Every row gives one point. Two turns around zero, p and q, are shown by what they do to some points. Where does a point land after both, in the order given? Backwards means that the second turn is done in reverse. Each puzzle has new turns, and all numbers are rounded.

Turn p:
[-25 -42] -> [  6 -48]
[ 1 17] -> [-10  14]
[10 25] -> [-8 26]
[14  0] -> [11  9]
Turn q:
[-22 -20] -> [-10 -28]
[-34  -3] -> [-29 -18]
[22  9] -> [15 18]
[37 22] -> [23 36]
[-2 -7] -> [ 1 -7]
Where do these land?
p, then q backwards: [-6 41] -> [-14  39]
p, then q: [ -6 -26] -> [ 21 -16]
p, then q: [ 11 -15] -> [18  4]

Turn p:
[-18   3  26] -> [-2 31  8]
[ 5  8 32] -> [-16  18  23]
[-16  24 -27] -> [38 -9  2]
[ -5   5 -39] -> [ 28 -24 -15]
[ -6 -20  -1] -> [ -7   5 -19]
[ 40 -19  10] -> [-40 -20   4]
Turn q:
[  1  -6 -48] -> [  6 -40 -27]
[-12   6  -3] -> [ 5 -8 10]
[-15 -18   5] -> [23  7  0]
[ 4 31 42] -> [-26  26  37]
[25 19 -1] -> [-31  -1  -3]
[ -2 -32   5] -> [ 22  16 -17]
Where do these land?
q, then p: [-13  16  42] -> [-4 27 38]
p, then q backwards: [  1 -18 -32] -> [  6 -15 -33]
p, then q: [  7 -16  -4] -> [ 14 -11  -3]
p, then q: [-19  22  22] -> [-28  11  21]
q, then p backwards: [ 24  -4 -28] -> [  9 -31 -17]

Turn p:
[  0 -22 -20   5   6 -15] -> [-5 14 -6 -4 14 27]
[-32 -24 -11  11 -17  -1] -> [ 26  12 -25  17  12  17]
[  8  12  -1  24  31 -15] -> [ -3 -18   3 -38   4  12]
[ 25  13   5  -6 -27  40] -> [-10 -21  23  37   6 -27]
[ 10  -5  13 -16  -1  32] -> [-11 -13  10  27 -20  -6]
[ 18  -2   5  16  11 -35] -> [  4  10  21 -34   8  14]
[ -9  33  -6 -32   5  12] -> [-24  -2 -20   0 -13 -35]
[16 19 27 -1 -4  4] -> [  4 -10  24  -5 -13 -22]
[-35 -24 -13   0  -4 -21] -> [ 18  27 -30   0   5  21]
Turn q:
[-10  29 -20  15   0  -4] -> [22 -3  3 13 -6 29]
[-39 -17   4  -4 -10  -7] -> [-18  28 -19  20 -12   1]
[-14  10  10 -33 -11  -4] -> [-17  -8 -15  -3 -32   0]
[-43 -12 -10   0  12  21] -> [  0  41  10  20 -22  -3]
[ 15 -13   9   5  23 -10] -> [  8  -8   1   5  17 -26]
[ 42 -12 -10   3  -5   0] -> [ 10 -10   1 -33  27  -6]
[48 15 17 14 -9  4] -> [ -5 -38  19 -20  29   6]
Where do these land?
q, then p: [  2  36   8 -27 -19 -13] -> [ 5 13 -8 45 11 15]
p, then q backwards: [ 11 -25  -9  21 -13  -7] -> [  3   8 -11  35  -6   5]
p, then q: [  5  -8   6  31 -20  13] -> [  0  -6  17  -2  27 -24]
p, then q: [  0  28  12 -20  20 -42] -> [ -8 -21 -32 -11 -42   8]
p, then q: [ 14 -12  14  13  -7  29] -> [-19   8  11   5  31  -8]
q, then p: [-12   9 -16   8  11  29] -> [ 10 -11  24   3  -9 -24]
q, then p: [  8 -25 -17   2   9  14] -> [-15   6   8 -22 -10 -19]
p, then q: [-29  -2   3 -27  19 -24] -> [ 10  -3 -11 -21 -26  34]
